Every row gives one point. To make a cloud, some directions were put in groups of two or more. Within a group, all points are equally far from the middle, so they leave a hole (a ring in 2 directions, a hollow ball in 3). The other directions are filled evenly. Then the cloud was stretched, turned, moved and blurred a little. How many holes are there, and how many directions does each take, smallest first?
In the rows, zero is written as 128.

Cloud, 20 rows:
[[151 150  49]
 [103 170  94]
 [119  56  92]
 [ 69  75  94]
 [ 59  87 119]
 [160 147 143]
 [120 170  82]
 [144 113  82]
 [ 76 186 178]
 [ 98  71  84]
 [ 51 103 125]
 [ 89 148 127]
 [145 135  81]
 [ 97 103  75]
 [128 180 140]
 [ 87 104 153]
 [ 78  97 130]
 [138 186 103]
 [135 166 116]
 [125  82  87]]
Holes: 0

Cloud (30 x 4):
[[ 90  79 163  81]
 [106 133 189 184]
 [141 134  93 190]
 [107  73  86 164]
 [ 94 140 184 101]
 [141 154  94  92]
 [107  70  86  95]
 [ 74 150 175 151]
 [162 171 156 174]
 [186  84 126 107]
 [171 121 153 195]
 [121 162 192 136]
 [144 168 183 129]
 [112 143 191 180]
 [109 171  92 123]
 [ 70  99 145 186]
 [ 81  93 157  78]
 [141 129 184  90]
 [ 96  56  96 113]
 [130 113 185  85]
 [140  72 180 175]
 [142  90 181  87]
 [142  98  85 181]
 [166 172 133 112]
 [116  62  81 122]
 [ 88  64 103 162]
 [142 130 184  90]
 [101 171  93 134]
 [158 170 166 170]
 [179 113 118  87]]
Holes: 2 (2, 2)

Cloud:
[[117 156 116  67  70 140]
 [ 15 100 119 140 186 148]
 [178 106 178  80 118 133]
 [178  86 135 105  56 117]
 [150  56  73 161 115 131]
 [ 80 127  82 107 140 183]
 [ 67 180 115 187 139 164]
 [132 104  71 136 123 116]
 [146  58 100 151  98 158]
 [195 126  91 154  75 173]
 [145  91 123 156 174 191]
 [171  74 123 127 157 158]
 [128 119 138 102 159 167]
 [101  66 162 149  75 147]
 [ 94 159 163 102 109 171]
 [ 82 126 104 168 120  80]
 [220 126 131 118  48 129]
 [154 120 131 173  76  74]
 [ 86  85 133 170 102 181]
 [ 50 136 119 162 200 161]
 [109 138 116 116 163 196]
 [ 86 122 117 199 144 117]
 [139 135 131 117 105 191]
 [ 67 151  64 194 108 129]
 [117 105 179 165  96  82]
 [ 27  95 116 179 181 116]
 [ 59  84  34 133 170 114]
 [ 72 139 142 154 148  98]
 [ 97 179  86 180 179 135]
 [ 75 139 131 186 140 175]
 [122 168 176 155  94 137]
 [168  97 187 154 153 127]
 [169 127 102  96 126 126]
 [106  89  74 168  97  87]
 [123 127 167 160 144 140]
 [175  52 134 167 138 172]
 [158  35 140 157 144 150]
 [132 108  64 170 104 122]
 [143 168 152 133 129  74]
 [168  86 116 129  67  70]
 [103  81 172  89 137 115]
 [ 83  31 114 173 126 162]
 [126 111  70 182 118 106]
 [139 193 107 158 156 121]
 [195 122 175  88  62 148]
 [101 158 171 129 149 100]
 [ 71 112  72  92 130 133]
 [117 101 120  99  59 137]
 [150 133  66 135 152 189]]
Holes: 1 (2)

Cloud (88 x 8):
[[106 111 155 197 182 135 182  60]
 [ 94 188 154 169 119 167 165 126]
 [163 142 158 212 126  57 167 111]
 [104  60 104 117 143 204 123  77]
 [195 113 148 120  85 104 180 142]
 [132 111  97  77 150 205 152 180]
 [116 102  77 138 220 111 149 136]
 [163 148 159 179  77 137  94 168]
 [173  80  49 111  98 103 110 137]
 [159 185 100 146  84 191 129 128]
 [146 132 157 163 189  60 136 154]
 [117 192 125 144 124 165 185 158]
 [179 113  92 139 100  51 129 119]
 [155 126  51 157 144 115 176 162]
 [ 95  64 111  59 176 145 184 134]
 [121  54 122 130 149  39 113 144]
 [121  76 133 110 186  58 150 155]
 [159  96 165 127  97  77  67 134]
 [ 98  89 117 103 156  59 105 106]
 [ 71  92 146 185 164 129 137  87]
 [136 106 137 124 202  80 176 133]
 [165 150 164 144  78 130 149 173]
 [ 96 148 104 126 194  75 135 122]
 [109 125 162 105 120 121 145  83]
 [ 79 185  78 191 133  83  83 139]
 [128 127  42 157 161 110  61 159]
 [177 179  93 185  79 149 125 185]
 [147  97 119 147  48 152 100  97]
 [105  72 162 136 192 101  87 125]
 [ 90 117 141 126 121 147  56 117]
 [110  96  72 135 191  75 130 165]
 [ 96 150  35 171 112 180 143  92]
 [108 127 142 123 146 102 213  96]
 [124 115  70 114 118 196 124  94]
 [197 138 131 187 126 131 147 125]
 [125 154  66 195 118 110  50 141]
 [139  31 133 146 119 129 145 144]
 [ 69  61 122 110 159 162 165 125]
 [158 124  60 134 125  70 155 160]
 [106 125 164  66 131 121 136 157]
 [162 126  98  96  66 138  94 209]
 [ 75 112  63 178 188  88 117 103]
 [124 134 129 214 108 180 116 124]
 [139 121  74 115 190 128 189 145]
 [162 147  35 181 117  87 144 141]
 [145 144  70 164 135 110  62 121]
 [ 54 100  94 145 150 121 133  68]
 [152 141 183 120  85 123 137 170]
 [158  74 117 171 126  79 120 155]
 [201 188 118 168  82 107 119 179]
 [192 122 134 172 124 114 101 131]
 [175 184 124 206  77  93  94 172]
 [186 109 165  98  88  95 104 128]
 [192 108 124 132 148 109 197 134]
 [183  58 136 154 111  92 119 110]
 [ 47 116  91 172 146 150 147  88]
 [ 91 142 102 214 128 130  61 116]
 [164 181 173 202 112  71 137 149]
 [202 152 140 118 105 130 154 129]
 [150  98  55 167 153 149 184 129]
 [174 182  69 187  84 129  95 182]
 [109  65 106  59 225 149 120 145]
 [ 57 119 101 162 150 164 139 129]
 [101 162  47 159 118 193 116 132]
 [190 172 171 166  93 105 130 138]
 [ 69  91 150 133 122 106 157  83]
 [126 103  42 112 111 177 146 153]
 [123 128 104 182 123 177  80  96]
 [136 187 107 179 136  48  83 130]
 [181  94 133  73 162 175 110 145]
 [177  80 144 126 125  46 138 102]
 [173 120  80 186 155  69 127 129]
 [156 115 163 152  89  64  90 145]
 [ 79 137 128 155  89 157 158 111]
 [155 147  73  92 153 111 135 129]
 [121  85  66 112 204 109  88 137]
 [157  97  91  44 165  86 120 154]
 [190 123  85  85 139  80 111 189]
 [128 135 155 145 113  83  89  96]
 [120 148  79 208 140  55  94 161]
 [151 100 175 177 111 126 176 117]
 [103 117  97 105 208  99 162 122]
 [174 157  65 154 121 123  97 120]
 [120 166  46 143 141 185 155 104]
 [129 156 156 197 116  48 135 129]
 [146 152 133 214  55 144 121  82]
 [163  94 111 153 169  66  91 135]
 [125 123 130 127  90 147  68 106]]
Holes: 1 (6)

Cloud, 99 rows:
[[123  95  82  85 177 142  82 219 108]
 [134 123 131 187  46 117 121 130 163]
 [111 108 135 115 103 186 123 125  96]
 [137 156 138 136 159 106 101 129 154]
 [119 142 135 113 158 155 138 167 206]
 [186 145 145 122 140 124  16 131 101]
 [111 117  96  65 133 134 165 138 171]
 [ 93 198  59 117 163 111 180 158 187]
 [127 126 124 141 177 118 144 184 158]
 [189 130 125 147 183 115 129  50 136]
 [ 81  83 180 169  99 174  78  78 122]
 [102 178 152 168 130 170  94 133 177]
 [ 84 142 147 135 113 161 167 103 163]
 [116 107 116 105 214 185  88 182 215]
 [ 92  50 131 210 131 139 137 137  85]
 [119 182 109 183 154 160 150  99 163]
 [ 97 178  61 153 195 138 186 105 163]
 [103 148 122 150 192 171  79  56 132]
 [136 127  90 164 136 130  81  99 136]
 [165 119 185 144 129 108 105 101 140]
 [135 136  80 153 177 116 151 142 161]
 [149 125 197  93 162 118 136 123  51]
 [ 79  91  63 188 181 183 152 169  82]
 [103 136  92 102  68 134 129 128 134]
 [118  82 132 166 226 129 160  99  97]
 [ 91 206 115 109 123  88 143  78 166]
 [173  72  87 108 171 176 102 174 175]
 [156  92 146 156 167 154 120  73  88]
 [144  73 158 206 149 214 111  93  83]
 [ 80  63 155 145  89 113 112 171 168]
 [140 169 136 120  86 116  78 131 116]
 [ 57 133 118 168 204  39 118  97 101]
 [110 108 123 145 141 150 165  64 104]
 [174 150 110 150 141 144 145 148 141]
 [145 135 165 176  94 130 133 108 105]
 [123 129 171 171 181  87 204 147  89]
 [233 110 217 159 135 105 115  46 119]
 [159 193 177 128 149 106 195 123 114]
 [ 94  76 143 163 138  89  84 134  61]
 [153  84  76 124 113 192  94  91 133]
 [151 122 145  87  88  68 143 133 116]
 [113 148 187 140 141  95 137 178 102]
 [147 135 132 126  87 130 131 213 136]
 [133  94 210 130 113  63  77  88  81]
 [189 141 190  91 132 125  45  92 148]
 [ 97 135 145 185 155 117 120 120 148]
 [139 181 117 152 127  76  98  81 122]
 [159 116 107 139 174 102 112  50 125]
 [123 125 115 139 181 144 182 171 119]
 [109  88  25 128 158 123 185 100 151]
 [ 98 145 174 146 126  90  92  69 164]
 [118  88 185 124 135 198  95 128 107]
 [ 78 101 208 151 136  88 128 108 143]
 [146 116 141 114 104 110 133  64 115]
 [110  65  66 187 139 155 106 139 135]
 [144 115 131  86  45 171 130  79 133]
 [ 94  79 153 199  70 118 109 121 109]
 [183  94 104 180 182 167 110  81 119]
 [ 41  76  92 137 170 156 105  64 169]
 [108 194  74 116 165   8 114  43 139]
 [ 84 144 156  99 142 100 121 101 120]
 [111  53 165 134 137 106 159  83  77]
 [ 99 124 122 132 168 141 114 135 215]
 [128 119 150 136 156 124 120 194 113]
 [131 146 124 125  86 106 136 131  66]
 [155  91  52 127 132 159 132  53  72]
 [ 43 109 105 136 214 162 158  52 105]
 [114 143 185 167 136  65 173 123 139]
 [192 149 195 155 133 126 132 130  45]
 [ 74 111  65 178 113 117 165 140 107]
 [ 58 108  67 137 161  58 173 120 177]
 [136 110 104 115 149 147  85 163 157]
 [151  93 156  87 194 162 126 165  96]
 [125  76  68 168 166 113  74 150 113]
 [214  98 141 144 123 107  72  71 114]
 [ 97 144 164  64 134 139 189 134 116]
 [156 136 118 132  65 172 155 169 122]
 [170 152 166  83 101 132  44  93 175]
 [110  82 186 109 149  91 192 143  99]
 [131 135 159  87 139 150 169 144 121]
 [ 75 105 100 146 133 221 131 208 125]
 [ 60  94 165  92  86  95  83  91  75]
 [ 21  95  75 135 193 168 136 130 178]
 [137  17 178 149 130 128 141 136  38]
 [111 144 157 162 153 145  85 197 153]
 [ 88 102  83 115 154 171 163 167 140]
 [178  92  86  89 172 177 106 126 174]
 [ 86  61 115 131  85 159 163  60  54]
 [ 99  22 172 180 104 202 168 119 160]
 [100 193 168 193 153 146 147 139 186]
 [188 133 156 122 108 140  87  99  75]
 [107 145 169 146 163 196 171 138 105]
 [134 118  61 105 132 139  80  45 142]
 [147 144 135 189  73 140 165 134 123]
 [ 89  62  88 141 150 112 133 107 129]
 [118 113 113  94 166 133  57 151 106]
 [137 115 163 154  77 146  82 178 164]
 [ 68 155  66 193 147 124 139 143  76]
 [166  97  75 197 118 171 158  95 127]]
Holes: 0

Cloud:
[[157 115 127 129 108 129 107  47  38]
 [ 95 116 110 171  71  80 155 103 152]
 [131 146 164 113 136 106  85  90 139]
 [113 168 129  89 111 166 145  95  79]
 [156 141 161 203 128 215 184  94 111]
 [123  98  56 164 152 130 159  61  97]
 [147  77 135 156 114 134 111 162  90]
 [ 97  63 149 100 129  72 183 139  89]
 [ 99  87 163 199 115  70 106 129 131]
 [211 108 157 161  88 111 164  89  79]
 [ 87 117 110 121 102 169 183 159 124]
 [123 185  66 106 164 136 154  97  82]
 [186 175 151 180 112  54 130 114  94]
 [226 120 132 163 121 138 120  91 154]
 [180 126  53 129 119 102 101 110 138]
 [119 150 146 199  72 107  60 128 111]
 [131 161  95  97 160 133 209  88 111]
 [165  68 165 150 103  84 157 132  93]
 [100  77 145 160 110  87 210 109  93]
 [ 29 144  95 110 117 116 161  75  67]
 [179 154 125 149 116  28 121 140  58]
 [ 89 223  88  83 113 124 192  97  98]
 [126 199 136 104  91 165 186 103 129]
 [140 210  79 133 144 114 202  96  70]
 [109 172 123 152 108 141 128  71  36]
 [134 110 205 191  87 116  96  70 138]
 [102 157 113 173 105  89 171 163 161]
 [130  47 159 200 152 142 105 126 104]
 [161 109 183 128 121 130 142  55 154]
 [190 161  95 183 101  70 127 102 122]
 [185 109  80 139 137  97 188 147 102]
 [139 164 116 112 102  90 134  74 179]
 [160 114 102 115  70 128 155  38 108]
 [120 172  84 170 141 152 159  70  92]
 [122 107 170 167 155 142 146  73  57]
 [ 97 153 152 113 129  59  80  65 150]
 [ 70 106 120 114 100 152 174 157  80]
 [124 131 176 173  91 164 136  34 171]
 [163  85 164 171  76  78 158 107  76]
 [ 78 106 162 180 106  56 165 141 103]
 [164 118 137 205  80  63 169 128  73]
 [141 149 120 138  98  75 130 106 186]
 [ 93 107 106 155 168  68 102 132 115]
 [101  49 153 144 113  72 174 109  87]
 [198 135 132 127 129  79 104 115  63]
 [ 96 153 139 159 147  58 215 132  73]
 [ 44  88 139 115 135 112 161  75  72]
 [ 73 111  72 129 117 134 188  70  91]
 [156 157 168 159 188 125 186 125 120]
 [ 76  81  95  93 143 149 158  72  72]
 [ 84 106 117 159 176  78 120 103  94]
 [ 94 121  93 116 159  43 202 105 128]
 [ 96 128 192 156 127 135 181  92  55]
 [135 131 120 146 130 106  99  30  45]
 [111 131  69 111 130  77 189 135 135]
 [112 157  53 107 159 110 169 141  66]
 [102 217 120 117  83 143 120 107 167]
 [191 123 117 163 102 125 159 159 137]
 [175 212  86 167  95 120 116  98 108]
 [113 196 166  93 122  62 189 105  76]
 [121  82 141 189 127  57 158 117  90]
 [118 113 150 120 181 132 195  96 163]
 [107 107 159 194 144  96 165 133  59]
 [ 81  54 149 157 134  75 171  83 123]
 [162  98 113 153 152  18 118 119 110]
 [149 116  84 134 141 183 193 115  55]
 [134 113  81 143 140  65  65 129 122]
 [137 152 181 110 100 112 131 115  90]
 [ 94 162  76 173 112 120 175 141  93]
 [ 68 131  68 122 142  62 141 122  63]
 [114 146 153 179 151  82 202 113  44]
 [148 120 122 164  59 172  88  99 121]
 [135 155 115 150  91  79 152 148 168]
 [112 115 105 106 139 184 139  50  84]
 [ 55 112 166 156 144 121 145  86  93]
 [116 130  95 175 146  88  94 161 103]
 [ 82 113 169 108 125 107 186  51  50]
 [104  81 185 182  77  92 123 134 110]
 [145 138 110 103  74 153 143  62 132]
 [120 107 194 155 137 141 228 153  92]
 [ 84  77 101  94 144 140 157 110  82]
 [ 95 156 148 197 126 123 204 128 118]
 [135 150 174 189 178 109 108  64 131]
 [139 110  98 177 116 184 183 134  71]
 [154  85 135 195 108  52 122  87 119]
 [151 111  55 186  99 106 144 109  79]
 [114 116 203 119 141 141 176  74 119]
 [ 83 132 153  78 150 135 159  93  88]
 [165 123  60  96 115 105  81  80 122]
 [ 87 141  79 172  94 107 152 132 127]
 [100  98  63  87 132  71  97 120 133]
 [ 96 107  91 164 164 154 107  63  93]
 [195 114 119 188 143  76 101 112 180]
 [136 184 141 145  97 108  75 145 123]
 [ 51 134 113 106 163 121 126 140 149]
 [130 165 176 132 175 114 160 121  95]
 [118 181 119 189 129 170 150  70 129]]
Holes: 3 (2, 2, 2)

Cloud (106 x 9):
[[103  69 197 162 112 141 158 131 128]
 [127 167 152 145 136 110 142 163 166]
 [164 118 171 153 104 134 139 231 127]
 [108 136 141  95 115 107  78  86 162]
 [140 147  90  91  69 186 163 200 122]
 [ 89 128 219 107 165 114 115 155  92]
 [120 198 159 158 138 140  71 132 155]
 [162  78  75 147 115 143 145 184 119]
 [127 121 194 176 136 132 105 180 140]
 [109 166 116  85 133 121 117 198 176]
 [128 108 133 171 179 147  77 174 135]
 [ 54 126 159 148 119 135 141 164 103]
 [127 153 113 148 178  76  62 114 131]
 [ 87 109  81 189 180  71 100  95 101]
 [189 152  84 159 114 132 109 160 128]
 [146 126 131  77 212 190 135 108 104]
 [ 50 121 104 133 138 139  89 147  87]
 [200  99 106 114 176 146  85 117 154]
 [ 99 186 174 103 135  76 102  78 178]
 [118 103 119 169 115 118  65 121 175]
 [148  39 126 143 169 116 150 152 104]
 [150 166 100 137 104 112  69 196 130]
 [ 72 174 174 169  94  64  84 140 159]
 [ 84 177 125  95 140 179 130 182 152]
 [ 99 137 176 134 144 155  94 210 114]
 [156 127 126 162 107 101 196 126 169]
 [179 150  89 153 148 118 101  91  65]
 [115 173  96 127 112  91  73 169 152]
 [163  98 134 178  39  67  69 159 169]
 [128 165  99  97 150  69 100 187 188]
 [133 143 125 116 232 203  99 140  55]
 [162  71 133 154 170  97 105  96  74]
 [ 85 149  97 152 112 149 100 118 112]
 [ 54 102 133 137 154 115  80 144 152]
 [132 168  75 164 150 189 147 192  77]
 [ 91  99 174 126 121 103 153  92 178]
 [166 172 120 198 165 153  85 126  75]
 [ 94 179 104 127  93 104 131 139 183]
 [149 214 113 170  60 132 112 186 126]
 [105 161 156 104  83 129 125 243 202]
 [156 164 125 115 125 210 139 157 133]
 [110 162 177 165 150  65  96  79 132]
 [143 182 105 177 196 188 141 166 107]
 [138 156 136 144 109 135 104 181 184]
 [162 184 108 150 126 101 138 149 187]
 [129 128 143 165  84 143 108 131 170]
 [130 165 108 107  92   9  99 175 208]
 [198 197 145 177 151 101 108 117 148]
 [156 164  92  59 134 157  96 109 140]
 [146  78  73 172 170 105  93 121  99]
 [178 164 138 135 148 177 159 144 141]
 [ 55 101 152 109 203 111  82 157 144]
 [131 186 190 132 122 123 138 195 169]
 [115 101 115 194  99  85 147 204 137]
 [114  99  97 124  75 109 128  89 135]
 [129 139 105 137 106 191 129 115 116]
 [122 169 120 143 248 179 120  98  75]
 [106 126 103 198 165 108 111 117 173]
 [ 92 123  84 200 112 101  92 129 125]
 [ 90 109 123 144 125  96 101 154  71]
 [ 46  90 194 179 145 146 118 109  99]
 [136 143  97 219  89 107  74 151 118]
 [112 152 104 159 122 102  63 189 119]
 [172 162 130 143 210 138  62 128  57]
 [120 154 119 130 137 142  62 158 157]
 [141 148 162  66 113 173 127 207 130]
 [ 75  79 117 133 154 112 119 146  84]
 [144 141  87 137 163 136  95 174 133]
 [215 190 118 135 137 115  91 160 161]
 [129  65  84 183 203 103 131 152  93]
 [ 65 127 156 113 207 171 122 129 108]
 [187 106 152 174 179  71  45 125 160]
 [128 201 156 103  53  81  96 201 188]
 [ 96 115 157 159 140 150 108  84  80]
 [103 123 154 167 191 155  84  87 108]
 [106 194 149  99  69  68  56 178 199]
 [119  56 111 193 160 101 146 151  88]
 [ 62 170 174 169 158  51  96  88 177]
 [112 129 162 190 163 147  34 150 121]
 [158 113 140 172 181 164 192 107  91]
 [ 86 103 144  92 199 179 125 100 102]
 [ 50  96  89 130 188  87  61 134  95]
 [ 68 104 218 138 141 117  91 209 134]
 [160 175 155  63 112 189 122 198 173]
 [ 57 144 138 137  66  81 116 146 122]
 [109  98 117 118  87 114  95 197 147]
 [149  76 108 146 121 107 122 107 150]
 [ 72 144 161 180 144  91 147 150 167]
 [164  93 161 135 115 108  84 149 111]
 [ 73 178 108 153  76  78 133 156 187]
 [135  86 132 150 123  78 134 189 138]
 [144 119 125 124  49  85 101 162 167]
 [ 91  97 157 179  88 116 118 118  84]
 [ 99 190 104 111 126 149  95 215  94]
 [ 86 141 137 144 111  43 135 115 130]
 [159 145  69 129 144 190  99 126  63]
 [116 126 115 173 100  35  80 101 186]
 [131 132 145 193 163  53 108 142 104]
 [144  98 163 180 146  98 113 128 134]
 [131 171 109 177  87  63  91 162 137]
 [110  70 126 143 124 157 119 187  39]
 [142 107 180 163  56 138 102  88 156]
 [190 206  83 139  94 163 117 197 168]
 [114  93 123 159 195 231 168 128  39]
 [144 106 159 158  92 116 186 143 155]
 [ 79 132 125 145 164 107  59 106 169]]
Holes: 0
